Each point is reached from the start by the listed moves, each made once or not at all, plus a little noise. Is the number of moves made odd or even? Then give how often each move was made.
(in the rows, 128 means zero)

Moves:
(1): [164 102 214 135 109]
(2): [135 192 137  96 120]
Start: [ 84 145 142 107 136]
Points:
[121 118 230 113 119] -> odd (1, 0)
[ 83 146 142 106 137] -> even (0, 0)
[ 91 212 155  74 130] -> odd (0, 1)

Moves:
(1): [121 116 101 122 118 168]
(2): [135 173 142 115  61 109]
(3): [115 173 108 113 191 175]
(4): [107  93 162 134  95 151]
Start: [110 115 109 122 106 131]
Points:
[ 98 157  87 110 170 174] -> odd (0, 0, 1, 0)
[ 88 146  60  99 162 218] -> even (1, 0, 1, 0)
[ 84  66 115 123  65 195] -> even (1, 0, 0, 1)
[ 97 190  73  88  95 201] -> odd (1, 1, 1, 0)

Moves:
(1): [132  92 128 123  99 116 144 141]
(2): [160 142 147 135 119 115 106 129]
(3): [127 143 143 107 109 142 125 143]
(4): [132  97 163 122 117 145 111  91]
(5): [138 114 146 105 175 145 144 133]
(6): [131 124 133 150 125 161 160 126]
(7): [135 145 124 110 117 128 145 104]
(8): [102 133 162 128 128 125 144 137]
Start: [126 132 126 124 125 131 119 105]
Points:
[142 124 249  80 134 164 107  97] -> odd (0, 1, 1, 1, 1, 0, 0, 1)
[181 116 200 103 138 187 146  52] -> odd (0, 1, 0, 1, 1, 1, 1, 0)
[142 134 140  83 162 147 154  89] -> even (0, 0, 0, 0, 1, 0, 1, 0)
[151 152 197 112 151 164 179  97] -> odd (0, 1, 0, 0, 1, 1, 1, 1)
[149  98 214 123  62 155 160  69] -> even (1, 1, 0, 1, 0, 1, 1, 1)

Moves:
(1): [128 139 143 128 129 114 120 132 140 150 115]
(2): [113 141 121 118 162 109 136 117 125 107 134]
(3): [139 149 120 118 161 130 112 143 124 127 122]
(4): [123 138 125 145 119 124 151 147 148 142 130]
(5): [137 104 120 148 135 114 144 137 127 143 126]
(6): [153 154 152 137  91  92 124 151 116 151 138]
(7): [123 129 148 125 133 119 131 145 117 127 125]
(8): [113 133 120 125 132 132 123 137 124 142 137]
(9): [142 150 151 145 113 124 129 116 113 147 130]
(10): [147 141 163 111 132 109 152 102 125 132 147]
(11): [130 140 124 108 125 137 134 118 115 139 111]
Start: [112 147 132 133 138 135 121 158 116 138 143]
Points:
[157 232 202 113 119  67 153 125  68 174 163] -> odd (0, 1, 0, 0, 0, 1, 0, 0, 1, 1, 1)
[104 244 139 124 183 107 132 173 109 197 127] -> odd (1, 1, 1, 1, 0, 0, 0, 1, 1, 0, 1)
[139 249 177  82 175  60 126 161  90 193 153] -> odd (1, 1, 1, 0, 0, 1, 0, 1, 0, 1, 1)
[145 231 160 162 111  97 119 213 101 210 160] -> odd (0, 0, 1, 1, 0, 1, 0, 1, 1, 0, 0)

Moves:
(1): [132 115 107 135 135 114 104  97 136 143 135  95 125 115 113 143 118]
(2): [126 139 140 139 161 126 147 126  91 147 114 125 127  82 112 122 110]
(3): [131 103 119 112 123 133 144 133 118  90 124 110 107 144 143 106 117]
(4): [118 128 138 130 115 133 140 114 134 152 131 127 116 138 111 152 140]
(5): [146 111 129 142  92 132 150 125 145 148 144 157 131 163 126  89 106]
(6): [139 147 142 128 128 142 130 134 135 122 123  90  98 124 126 154 116]
(7): [123 142 127 124 139 122 123  93 141 139 117 143 118 146 140 116 141]
(8): [111 119 139 131 134 154 130 127 127 127 160 151 134 138 120 128 152]
(9): [128 135 143 144 125 152 155  74 155 129 153 134 116 144 108 148 136]
(10): [115 134 116 130 130 136 142 145 134 153 122 142 123 111 126 126 128]
(11): [139 118 116 106 134 134 121 144 140 122 164 132 135 115 125 120 123]
(12): [151 104 125 122 148 138 136 116 125 132 134 136 130 150 168  96 149]
(13): [147 141 109 110 116 131 117 121  80 132 100 107 115 145 129 114 146]
(14): [124 153 144 136 120 135 139 114 129 140 141 134 136 130 131 118 124]
Start: [148 132 132 127 111 122 121 147 151 108 136 115 120 128 161 135 113]
Points:
[205  73 125 118 118 149 171 110 151 138 182  63  62 135 165  97  67] -> even (1, 1, 1, 1, 1, 1, 0, 0, 0, 0, 1, 1, 0, 0)
[154  72  88  88 158 159 128 107 176 124 195 127  99 151 199  71 141] -> odd (1, 0, 1, 0, 0, 0, 1, 1, 0, 1, 1, 1, 0, 0)
[149 125  92 107 156 173 156  52 125 139 171 102  72 121 124 101 135] -> odd (1, 1, 1, 0, 0, 0, 1, 1, 1, 1, 1, 0, 1, 0)
[147 178 157 140 140 172 146   7 128 175 153  60  47 136  94 190 152] -> even (1, 1, 0, 1, 0, 1, 1, 1, 1, 0, 0, 0, 1, 0)
[208 111  99 120  98 166 172  32 165 146 136  75  31 216 190  73 117] -> odd (1, 0, 1, 0, 1, 1, 1, 0, 1, 1, 0, 1, 1, 0)
[205  67 102 110  97 136 147 106 176 109 215 114 115 175 200  40  80] -> even (1, 0, 1, 0, 1, 0, 0, 0, 0, 0, 1, 1, 0, 1)
[165 111 126 124 153 146 172 118 126 150 124  43  52  92 166 140  95] -> odd (1, 1, 1, 1, 0, 1, 0, 0, 0, 1, 0, 1, 0, 0)
[156 104 125 137  66 164 199 115 192 117 169 148  88 180 150  89  88] -> even (0, 0, 1, 0, 1, 0, 0, 0, 1, 1, 0, 0, 0, 0)
